Each row of a before or after table is a point. One or more steps were done to the points. Then noise was added and the rows were shuffled. The steps act on how far a point lies along the listed directions, d1 being the first. Write out the steps. A step turns or swaps two directions, mirrors them in a line or flattens them onto one, adds a multiple of one to another, or multiplies one. Angles are multiples of 10 degrees, from the lower direction toward the higher: turns from -170 to 170, lines from 10 to 170 but not 90. Use the fewest steps. Two steps may share a direction if one is a turn and the other turns, adds or multiplies; they go together, in the order done. Otherwise the lowest direction goes first.
In the rows, zero is written as 128.

Directions:
(1): [ 98  94 109]
(2): [140 143  82]
(3): [ 91 161 129]
Before:
[[145 147 118]
 [133 105 143]
 [164 127 114]
 [113 135  99]
 [116 110 158]
 [169 158 126]
 [ 85 108 123]
 [136  84 150]]
After, 8 rows:
[[136 105 165]
 [146 162 128]
 [153 122  83]
 [126 123  87]
 [154 184  66]
 [118 113 169]
 [136 119 104]
 [ 94  77 199]]
Steps: multiply d1 by 2; turn d1 and d2 by 120 degrees; multiply d3 by 0.7

Directions:
(1): [175  98 134 136]
(2): [ 99  94 142 161]
(3): [121 103  78 117]
Before, 9 rows:
[[147 136 140 104]
 [154 129 119 113]
 [142 106 131 125]
 [ 67 201 152 114]
 [146 141 129 129]
 [153 129 126 108]
 [126 133 145 133]
 [152 123 144 146]
 [106 109 136 141]]
After:
[[171 136 110  89]
 [159 143 121 120]
 [129 125 143 139]
 [162  98 124 147]
 [ 92  96 147 161]
 [170 142 127  87]
 [141  92 118 127]
 [166 131 102  94]
 [ 69 247 203 116]]
Steps: multiply d1 by 1.6; turn d1 and d3 by 30 degrees; multiply d2 by 2

Directions:
(1): [158 165  80 123 113 119]
(2): [168  89 132 154 103 107]
(3): [103 132 138  98  90  85]
(4): [150 122 131 101 176  92]
(5): [120 162 147 175 139  97]
(6): [163 156 174 110 116 145]
Before, 14 rows:
[[123 135 124 138 130 132]
 [126 118 130 143 141 109]
 [100 122 121 159  92 145]
 [118 122 136 138 146 126]
 [117 105 128 133 116 145]
 [111 127 118 149  92 171]
 [157 123 142 150 122 112]
 [117 115 145 113 138 112]
 [115 108 106 105 119 138]
 [112 122 141 121 128  87]
 [161 104 148 155 127 113]
 [133 125 127 129 125 144]
 [129 126 145 118 143 133]
 [136 119 127 145  95 153]]
After, 14 rows:
[[ 99 108 102 113 120 145]
 [123 124 135 110 165  70]
 [122 133 120 145 115 139]
 [ 88 120 123 145  97 168]
 [125 130 139  97 172  93]
 [ 98 124 139 173  47 199]
 [141 139 142 105 161 118]
 [127 115 128 133 164  95]
 [126 130 132 133 113 154]
 [146 115 166 138 136 117]
 [120 136 125 132 155 114]
 [ 70 138 112 196   6 232]
 [135 105 175 137 157 112]
 [ 56 131 108 202  22 196]]
Steps: turn d1 and d5 by -20 degrees; turn d1 and d2 by 60 degrees; multiply d3 by 0.7; multiply d4 by 3; multiply d6 by 1.6

Directions:
(1): [119 121 135  81 137 132 185  99]
(2): [154 154 120 147 104 112 177 167]
Before (8 x 8):
[[158 141 110 196 111  97 101 197]
 [131 117 136  97 128 115 163 121]
 [113 103 145 115 146 147 110 113]
 [132 113 135  99 120 119 168 146]
 [143 157 140 110 121 109 182 132]
 [111 112 120 128 163 132  16 100]
 [136 150 114 154 119 120 187 144]
 [102 126 114 152 132 131  62 139]]
After (8 x 8):
[[144 132 127 147 113 107 128 165]
 [158 165 134 137 112 108 159 152]
 [122 118 141 149 138 141  90 141]
 [115 100 133  60 156 125 196  90]
 [131 146 120 147 124 120 194 141]
 [102  97 130  97 181 136  37  81]
 [143 125 128 136 106 114 144 172]
 [ 81 110 118  91 152 142 101  96]]
Steps: mirror d1 and d2 in the line at 70 degrees

Directions:
(1): [113 167 106 109  93 130 163 164  96]
(2): [137 104  68 142 104 158 137  91 123]
(3): [ 89 148 143 175  91 101 129 101 144]
Before, 10 rows:
[[126 121  71 162 130 146 124  87 121]
 [155 115  99  76 127 178 147 155 112]
 [114 139 126 168 111 107 121 115 141]
 [157 121  86  77 136 144 146 185  83]
 [152 114 113 140 145 133 122 107 143]
 [169 118  69  60 138 173 169 168 107]
 [144 130 135 119 119 122 139 131 124]
 [141  92 112 136 141 138 107  99 146]
 [142  86  93 109 141 172 118 123 124]
 [ 95 123  71 183  88 147 148  57 133]]
After (10 x 9):
[[160  85 118  99 150 172 119 123 141]
 [135 148 100 132 113 130 148 132 123]
 [112 145 122 164 104 108 127 122 136]
 [105 142  68 175 106 135 133  86 118]
 [149 120 139 120 128 120 131 124 130]
 [ 73 134  79 209  64 133 149  43 140]
 [126 107  88 113 117 165 134 131 116]
 [174  67 117 106 183 140  99 135 127]
 [115 140  90 123  95 137 147 133 114]
 [180  72 102  96 176 166 125 117 152]]
Steps: multiply d1 by -1; add 0.5 times d2 to d3

Directions:
(1): [105 190 111 122 108 152 142 149 111 123 131  71]
(2): [169 121 165 119 138 147 116 136  81  81 167 119]
(3): [178 116 110 153 106 124 179 101 149 142 160 100]
(4): [113 105 161 174 142 194 151 147 139 137 109 124]
Before, 10 rows:
[[138 121 148 138 127 152 139 172 105 122 123 120]
 [132  95 162 173 130 176 183 134 139 132 122 126]
 [141 138 129 153 102 154 172 154 115 135 155  70]
 [101 124 146 158 147 181 132 159 139 120 103 141]
 [172 102 160 120 145 109 109 127  89 109 141 141]
 [ 75 158 128  79 144 137  72 144 114  99  98 137]
 [154  85 148 137 152 157 128 116 122 119 136 140]
 [ 85 142 184  97 146 167  74 180  72  67 129 125]
 [173  94 160 137 147 106 120 111 129 111 163 161]
 [127 129 153  84 151  88  44 127 110 100 127 170]]
After:
[[135 122 145 139 128 153 141 172 108 125 123 119]
 [ 68 150 132  95 145 157  77 149 119 107  87 137]
 [127 126 166  95 156 107  47 134 105  94 128 166]
 [135 142 116 146  98 139 170 151 120 143 151  72]
 [ 75 135 191 113 146 186  80 184  79  76 118 124]
 [176 100 164 120 148 113 108 128  84 104 146 139]
 [183  94 167 136 150 107 118 111 120 101 172 160]
 [135  98 160 168 128 168 180 134 137 128 126 126]
 [160  85 151 136 153 159 125 116 115 112 142 140]
 [ 97 121 147 165 148 187 135 161 141 122 102 141]]
Steps: add -0.3 times d1 to d2; add -0.3 times d3 to d4

Directions:
(1): [172  97  85  86 111 127 145 149 142 142 162 147 101 163]
(2): [138 119 200 136 102 116 107 130 117 181 165 132 132 148]
(3): [138 132  94 103 136 129  71  85 125 145 136  89 173 149]
(4): [113  94 139 150 130  84 132  75 159  99 126 115  94 167]
(5): [ 91 149 120 147 126 181 131 146 175 155 141  87 102 154]
Before, 9 rows:
[[135  91 141 124 103 119 130 141 133 149 155 136 105 178]
 [154 128 123  92 124 178 109 165 128 167 171 136 123 158]
 [124 134 148 116 117 117 114 109 116 126 124 114 142 124]
 [107 117 137 127 105 144 135 124 168 155 165 111  99 164]
 [107 152  98 120 148 133  93  81 134 115 120 102 158 122]
 [122 114 127 123 112 164 143 168 167 157 168 127  95 150]
 [ 81 135 186 156 119 137 107 121 144 168 115 100 140 126]
 [101 124 152 141 126 129 139 147 156 126 128 141  90 155]
 [155  91 111  99 135  70 105  78 100  99 131 156 140 134]]
After:
[[163  79 141 110 143  22 124  68  62  55 100 198 147  93]
 [ 95 145 129 136 128 166 147 179 162 136 127 135  90 143]
 [110 150  61 110 161 196 106 130 157 112 124  93 128 148]
 [110 115  79 129 131 146 156 152 142  93 108 132 103 141]
 [121 104 122 111  98 157 137 158 183 190 160 110  91 178]
 [ 75 155  79 141 140 214 143 170 193 133 134  86 102 131]
 [145 113 134 101 111 104 128 113 120 122 135 130 125 138]
 [110 126 161 137 124 106  99  75 145 142 150 111 127 156]
 [ 74 141  91 140 122 188 161 146 200 132 141  91  77 153]]
Steps: turn d1 and d2 by -110 degrees; turn d3 and d4 by 50 degrees; multiply d5 by 2

Directions:
(1): [141 111 107 141 149  57 151  69 102  98 112 114 102 122 143 162 115 130]
(2): [149 168 111  72 126 110 197 135 165 128 171 143 133 137 145 133 130 145]
(3): [113 145 113  95 102  80 100 138  97 134 118 135 102 122 160  52 149 121]
Before (9 x 18):
[[135 108 109 134 127  34 123  88  63 115  98 119  81 104 156 110 148 105]
 [139 122 139 160 120 168  91 134 137 142 118 121 139 127  97 114 144 110]
 [ 86 118 127 126 106 132  41 183  90 138  96 124 123 124 144  23 132 108]
 [166 120 111 131 146 101 183  73 129 117 123 125 116 125 129 206 100 139]
 [106 169 121  96 113 126  99 183 139 118 134 171 118 139 132  66 175 130]
 [ 94 121 121 126  98 116  72 156  79 155  98 128 117 124 140  65 173 110]
 [134 138 115 138 126 122 107 120 138 145 126 125 127 112 141 129 142 134]
 [128 160 114  61 126 120 133 149 135 126 151 144 109 121 165  81 159 127]
 [176 135 137 106 148 152 210  95 174 126 149 104 140 132 102 210  92 140]]
After, 9 rows:
[[126 109 126 121 102  73  73  90  63 129  69  95  81 110 143  72 126 106]
 [124 131 119 113  95 113  83 130  85 152  95 139  99 115 149  70 140 119]
 [146 134 128 117 160 184 195 158 193 116 171 128 175 145 108 185  88 146]
 [134 144 153 105 111 194 140 192 155 163 159 144 151 125 114 111 156 118]
 [135 143 120 137 128 131 115 121 149 146 136 127 135 116 139 138 141 137]
 [162 144 112 120 130 105 162  99 151 121 144 123 123 129 124 136 138 124]
 [124  99 148 157 155 198  93 132 135 119 119 121 134 118 108 166 132 120]
 [126 122 138 171 161 172 122 138 155  97 127 148 143 143  85 188 139 135]
 [139 137 130 121 135 181 188 153 167 149 161 131 164 145 105 188 140 139]]
Steps: multiply d1 by 0.7; turn d1 and d3 by 140 degrees; multiply d2 by -1

Directions:
(1): [160 116 147 122 143 122 146 121 132 142  54  79 114 111 102  91 152 171
  94 131]
(2): [ 86 117 144 150 136 161 131 167  60 138 113 120 145 110 159 160 161 148
 124 173]
(3): [120 102  95 165 135 102 124  84 157 164 105 156  97 128 143 181 119 129
  88 165]
(4): [137  95  81 108 204 127 131 147 130  89 153 123 132 130 153 101  94 154
 114 157]
(5): [111 139 100  92  94  97  98 151  87 144 146 125  97 144  67 111 115 128
 101 173]
(6): [172 146 134 173 151 143 132 136 142 145 128 158 179 159  84 109 142 112
 143 185]
Before:
[[124 145 127 115  96 107 135 107 158 132 114 115 112 118 119 126 109 118
  125  60]
 [ 66 125 116  94 104 130 123 137  65 107 150 123 113 115 138 157 135 110
  112 132]
 [ 65 155 129 126  84 148 106 142 106 135 169 144 142 137 146 182 130 102
  139 143]
 [172 163 165 116 126 133 139 138 129 140 100  81 160 126  72  59 143 141
  149 124]
 [147 116 121 128 134  84 137  84 191 116 112 126 122 125 166 144 149 136
  129  88]
 [ 75 120 105 123  86 114 101 129 103 151 146 160  77 130 114 167 134 101
  118 139]
 [182 150 135 103 126 123 117 163 123 101 152 120 158 148  65  43 129 136
  142 107]
 [128 146 131 117 126 131 133 168  98 121 150 134 141 128  92  92 126 115
  112 169]]
After, 8 rows:
[[164 141 117 172 180 144 149 151 144 132 121 145 187 149  95 103 122 128
  136 178]
 [137 143 174 110 158 161 149 173  84 117  98  62 168  98 128  71 154 165
  153 128]
 [154 124  93 150 155  86 117 136 131 146 122 153 153 163  95 126 162 145
  107 223]
 [100 133 104 101 125 133 119 104 181  92 185 133 128 135 178 155  86 104
  143  79]
 [134 137 124  98 114 112 142  78 174  90 156 140 123 131 135 132 107  79
  143  56]
 [143 153 197 144 116 180 133 195  55 114 120 110 203 124 116  83 191 147
  169 113]
 [130 100 112 160 148 133 137  85 192 125 137 176 112 127 171 161 124  96
  142  93]
 [106 140 172 121 100 149 151 142 114 111 128 114 133  98 161 123 144 113
  135  80]]
Steps: multiply d2 by 1.6; turn d2 and d6 by -120 degrees; multiply d3 by 1.3; turn d4 and d5 by 150 degrees

Directions:
(1): [166 113 118 129 131 131  66 127 134  76 112 130 125 167 155 127 113 199
 150 123  76 125 113 136]
(2): [ 61 140 119 170 127 100  92 104 129 166 130 151 111 169 136 108  83 156
  85 149 144 117 151 140]
(3): [ 87 140  83 106 175 129 131 138 111 127 132  43 146 150 129 141 101 111
 138 106  98 158 143 156]
Before (14 x 24):
[[ 76 141  70 128 170 119  98 127 116 138 126  85 138 169 138 127  97 139
  129 124 106 157 147 150]
 [ 60 152 101 134 150 108 151 119 112 175 142  95 125 143 121 120  90  98
  105 128 143 147 150 159]
 [136 122 151 137 116 125 125 118 116 133 127 162 115 117 131 114 145 134
  138 130 143 117 110 111]
 [ 79 138  93 126 180 127  96 113 120 138 129  74 135 157 128 134  87 141
  118 123 102 138 138 153]
 [ 94 128 101 125 156 117 101 123 117 121 130  65 122 156 142 130  92 141
  127 128 108 144 148 137]
 [132 131 122 114 138 122 154 140 113 130 132 106 143 117 125 125 143  86
  123  96 138 141 123 120]
 [ 82 127 111 147 136 130  70 122 123 133 115 118 114 162 150 125  82 169
  100 122 121 124 142 139]
 [ 74 128  92 121 154 109 119 133 110 145 146  84 119 163 130 125  90 143
  119 135 111 147 142 158]
 [ 62 154 108 131 164 125 162 131 118 158 134  83 139 124 101 121 101  96
  117 119 148 140 152 149]
 [194 108 164 120 101 136 134 149 123  96 131 165 122  96 129 126 180 121
  142 117 126 108  95 105]
 [ 86 142 108 128 155 120 147 119 120 165 138  99 150 120 125 128 118  93
  114 121 134 149 140 136]
 [105 151 138 103 138 128 176 135 143 146 139  92 134 123 101 137 140  79
  117 135 157 134 141 131]
 [148 130 159 133 121 131 157 141 133 139 139 166 125  93 128 138 160 106
  132 139 156 114 118 122]
 [114 135 115 123 138 108 114 124 127 127 120 129 132 147 122 120 111 135
  137 133 115 126 135 145]]
After:
[[ 83 131 107 164 155 112  40  92 132 133 119 135 113 189 146 115  65 206
  100 145 100 113 135 151]
 [199 115 148  65 135 159 211 177 104  97 144  83 152  49 105 156 213  32
  172  86 127 142  96 108]
 [164 129 160 115 127 139 175 151 132 131 142 148 132  78 123 148 172  88
  147 131 154 121 112 121]
 [ 97 122 112 151 138 107  63 108 126 116 122 109 107 180 153 113  79 188
  114 143 104 128 145 134]
 [ 79 134  87 168 144 104  40 106 131 132 115 148 117 202 157 107  76 206
  109 146 105 131 142 146]
 [202 109 143 111 115 132 136 144 126  88 121 142 140 110 136 125 168 121
  149  96 119 129  97 103]
 [183 126 171 114 101 132 128 129 163  95 120 161 119 126 123 129 160 149
  133 148 132 109 112 109]
 [127 128 144 176 112 116  74 108 146 114 113 193 106 159 132  97 100 208
  115 150 128  97 126 131]
 [  7 143  99 185 140 102  43 101 122 175 121 131 101 200 153 107  37 185
   57 140 141 119 168 154]
 [ 96 136 112 135 138 101 102 118 127 134 120 139 126 160 124 115 100 144
  124 137 120 123 140 148]
 [138 123 137 157 117 114  82 102 138 129 120 180 128 144 149 110 119 179
  114 141 120 118 118 122]
 [107 133 138 128 131 125 150 122 109 152 133 130 125 111 124 121 142 100
  135 124 151 128 120 118]
 [ 92 133 131 190 103  87  57  88 136 149 122 205  91 190 155  89  65 212
   84 162 133 105 136 147]
 [ 77 124 107 163 127  93  59 111 126 141 136 149  95 199 148 103  67 213
   98 159 106 123 141 153]]
Steps: swap d1 and d3; multiply d2 by 2.5

Directions:
(1): [132 144 130 150  76 112 175 154 135 159 117 179 165  76 106 149 126 145
 112 130 129  93 118 179 195 106 138 141 140 131 137 158]
(2): [180 143 138 107 178 100 121 135 138 144 197 144  82 109 116 158 135 108
 158 142 123 122 158 133 161 100 117 115  90 191 113 131]
(3): [ 92 179 144 171 119 133 117 151 115 127 139  99 108 155 110 173 143 173
  94 136 136 141 183 100 126 102  79 155 112 107 121 181]
(4): [106 120 155 133 119 152 136 120 130  74 143 110 149 108 170  93 173 145
 151 111 167 149 155 117 176 139 159  86 150 165  89 177]
(5): [147 142 194  97 131 145  64 120  93 181 109 146 152 131 140 171 177 154
 134 123  92 148  92 129 133 126 139 115 148 112  91 122]
Before, 10 rows:
[[132 120 165 113 118 139  99 128 118 143 122 148 165 108 154 129 157 135
  130 121 119 129 107 142 151 138 150 109 161 129 116 136]
 [121 129 119 143 121 132 124 131 124 143  98 124 133 140 111 131 121 131
  103 120 120 140 126 132 109 127 103 143 124  99 142 128]
 [109 146 130 135 171 137 111 129 122  93 144  90  92 163 138 127 149 138
  129 125 145 154 172  95 101 124 108 132 121 134 100 141]
 [130 105 120 123 130 119 140 123 138  93 129 114 132 122 159  85 118 110
  148 124 150 144 125 114 126 146 152 116 124 149 126 116]
 [105 124 139 137 135 156  98 118 119 116 113  95 129 165 149 121 151 134
  113 110 122 150 117 103  98 142 109 129 149 106 122 118]
 [125 133 166 115 118 141 117 128 123 137 131 144 160 102 145 135 168 141
  145 112 134 139 131 130 167 134 150  95 138 150  94 146]
 [126 150 163 120 149 133 105 132 115 119 147 121 113 136 146 127 155 141
  135 127 135 141 150 114 130 131 130 117 124 139 100 146]
 [125 152 160 120 163 141 107 127 116 116 167 111 104 150 146 142 162 141
  136 128 139 146 177 106 141 114 116 119 115 153  86 169]
 [143 100 126 115 155 134  87  96 121 120 120 113 125 153 147 107 129 105
  149 120 122 140 109 116  79 141 140 112 130 119 112  93]
 [150 107 158 113 119 147 109 122 110 134 121 151 164  99 150 120 173 127
  142 114 110 134  83 145 160 124 158 110 140 136  96 134]]
After, 10 rows:
[[119 145 102 180 105 119 173 160 137 110 154 133 121 104 104 137 127 136
  102 133 141 109 160 140 169  90  99 157  96 136 135 179]
 [149 112 119 104 209 134  80 105 133 107 171  80  64 182 146 117 133  90
  146 123 117 156 136  84  68 139  95 117 107 150 124  81]
 [121 148 112 161 115 107 156 159 145 126 160 141 122 105 112 142 111 129
  106 139 143 101 168 144 162 107 104 145 120 143 152 164]
 [107 157 102 164  99 110 171 157 143 144 133 142 129 113  91 154 102 138
   99 134 138 103 162 139 146 110  98 154 104 121 153 148]
 [128 109 107  91 211 141  68  99 116 107 116  75  73 210 142 107 116  97
  138 127 110 164 118  75   7 156 110 137 118  99 121  53]
 [122 108 125 124 201 146  61  86 121  66 161  47  73 198 163  94 142 107
  159 121 147 176 170  57  44 145 113 100 104 138  93 113]
 [118 133 109 126 156 124 121 128 128 115 128 107  93 165 126 108 101 114
  117 135 129 129 136 107  68 144 111 146 110 105 145 101]
 [159 110 131 111 148 124 123 121 133 138 131 142 127 112 128 118 135 107
  142 117 122 138 119 145 141 130 131 110 122 150 123 120]
 [112 116  88 119 158 134 119 114 126 121 110  98  97 193 124 108  86 102
  109 133 118 129 128 104  42 144 103 159 113  85 151  87]
 [116 146 158 132 142 131  84 130 109 121 126  89 113 163 149 141 143 146
  125 132 129 170 145  80  95 131 112 135 113 115 109 131]]
Steps: multiply d1 by 2.5; turn d2 and d5 by -160 degrees; turn d3 and d4 by -130 degrees

Directions:
(1): [166  62 125  87 112 109 126 131  82 119 104 118 120 117 171 116 113 114
 154 146 192  81 160  96 149 150 150 112 154 185 156 124  66 110 137 121
 129 130 109 156 118 142  92 144 150 129 111 170]
(2): [163  72  86 140 122 159 106 113 178  95 124 117 105  97 151  98 109  69
 121 161 111 123  99 153 100 114  97  79 167 129 130 124 135 100  52  98
 106 132 134 103 141 112 148 106  82 132 131 136]
(3): [144 143 100 158 108 169 128 104 149 128  97 110 123  77  84 116 109  95
  96 124 138 154 174 120 112 140 185 105 156 181  90 154 162 118 164 149
 194  79 128 136 104 139 139 135 157 104 144 110]
(4): [132 157 106 114 156 114 137 157 165 118 153 139 124 111  68  96 103 161
 171 149 143 133 170 196 118 131  74 122  94 168 139 128 122  66 165 100
 112 121  96 176 127 127 125 100 125 160 146 140]
Before (11 x 48):
[[111 125 167 129 124 127 130 122 106 124 120 140 133 165 159 152 150 133
  109 117  91 135  95 101 129 116 132 158 111  70 127 111 131 174  99 139
  121 137 160  92 124 115 141 122 117 113 108 127]
 [180  45 112 106 121 144 112 112 134  97  93 119 108  88 176 110  94  67
  138 164 159  80 127 128 120 121 125  68 182 155 120 119  94  98  75  91
  119 114 111 118 143 137 134 138 109 126 124 166]
 [120  98 139 144 133 132 112 132 126 130 147 132 125 158 148 127 150 145
  103 127 109 128 105 106 134 113 104 132 141 103 143 118 114 138 104 114
  103 159 139  90 137 132 125 135 110 132 104 135]
 [118 114 149 140 123 118 129 122 118 146 124 132 139 151 164 144 131 130
  130 129 132 114 105 108 135 122 136 127 129 118 121 115 136 154 105 138
  118 148 146 114 135 124 144 138 119 113 113 116]
 [140  99 133 107 144 118 123 129 131 119 150 136 121 133 163 118 137 113
  116 134 132 117 117 128 123 125  97 131 136  95 154 106 121 124  97 112
  106 147 133 110 157 120 132 131 109 146 121 146]
 [103 127 168 111 154  97 128 145  88 124 142 163 138 188 168 145 160 159
  143 127 111 124  81 103 157 103 105 162 111  81 165 118 104 157 115 124
   93 166 141 112 140 123 111 115 124 136 113 131]
 [113 132 139 120 134 112 120 145 101 152 148 140 136 164 124 155 146 164
  129 115 127 128 135 123 138 137 108 139 115 117 128 135 118 153 140 127
  111 140 139 125 126 129 129 143 136 138 135 111]
 [160 106 113 102 121 120 135 134 114 113 130 123 121 111 122  94 109 122
  136 145 151 112 153 141 147 132 113 104 136 171 145 127  95  87 114 112
  118 130 117 172 138 132 123 124 125 139 123 144]
 [150 128  87 121 150 127 140 143 179 115 137 131 100  87  75  87  82 121
  161 164 154 121 171 193 111 149  84  95 124 191 124 118 115  54 148  94
  115 125 107 166 121 122 129  99 113 147 147 144]
 [203  71  85  69 115 120 132 138 134  95 113 121 111  87 124  83  78  94
  181 156 200  79 189 164 125 143 107  86 162 217 155 130  58  50 145 102
  114 114  96 181 123 132 106 112 121 150 134 182]
 [121 139 150 117 124 125 132 126  98 135 122 126 141 148 167 153 141 126
   90 114 125 108 106  85 128 121 154 148 107 103 121 119 121 171 110 136
  135 135 138 109 134 133 129 144 129 113 128 115]]
After:
[[126 154 106 138 147 148 121 129 213 100 175 146 123 148 116 126 132 107
  126 122  37 153  47 206  93  77  34 120 123  29 125 117 168 121  40 100
   55 159 156  76 173  88 183  79  33 149 148 103]
 [125  99 162  93 138  88 133 140  51 126 112 150 137 173 184 147 154 145
  147 128 159 102 120  70 172 125 147 160 128 131 170 127  82 158 151 133
  123 153 129 135 124 136  85 136 155 131 103 150]
 [124 142 123 135 130 138 128 125 148 113 152 135 128 137 129 114 131 126
  107 129  82 143  90 153 131 105  87 117 116  86 131 117 140 121  71 113
   94 148 146 124 160 115 160 111  89 133 130 106]
 [109 134 107 178 133 166 121 102 197 128 139 126 109 122 121 134 129  78
   87 134  62 154  61 147  99 115 106 107 148  62  90 115 185 148  52 122
  110 140 171  63 145 107 176 108  69 116 136  89]
 [154  75 121 104 140 122 115 124 137 111 137 126 115 118 173 107 131  88
  112 145 140 109 116 122 123 125 104 113 159 106 154 109 113 121  74 106
  109 143 133 105 159 120 131 130 105 144 119 146]
 [165  68  90 129 153 160 100 127 224  76 139 134 100  87 150  84  90  68
  148 190  90 104  78 212  86  87  30  57 158 100 121 108 134  66   7  50
   60 133 109  91 174 107 175  91  34 156 142 148]
 [142  64 125 132 123 132 105 127 119 124 131 123 119 134 154 110 133 123
  110 147 141 112 130 104 138 126 113 112 160 149 153 123  87 116 107 105
  115 152 124 108 131 136 115 138 120 132 102 160]
 [112 132 144 119 121  99 120 145  74 161 132 135 144 170 135 163 148 167
  129 100 148 122 153  97 150 143 139 147 118 137 127 143 102 160 173 143
  128 130 134 134 114 143 116 157 163 131 132 112]
 [139  99 137 122 128 105 132 133 112 138 127 130 129 133 152 131 111 137
  155 143 166  98 141 128 137 135 125 116 129 165 134 111 110 119 123 121
  116 143 129 143 131 130 134 135 133 121 118 138]
 [154  85 151  86 118 113 135 135  85 113  98 131 123 130 152 123 113 129
  146 141 166 104 163  95 135 142 150 136 123 164 141 121  79 122 146 132
  143 121 126 152 107 131 108 127 152 123 105 166]
 [139 140 133  84 136 103 144 148  93 130 125 135 140 136 137 129 117 149
  133 132 174  87 157 107 139 137 135 144  91 165 139 122  83 124 157 118
  132 126 102 162 121 143 106 141 151 136 132 141]]
Steps: turn d1 and d3 by -50 degrees; turn d1 and d4 by 130 degrees; multiply d2 by 2
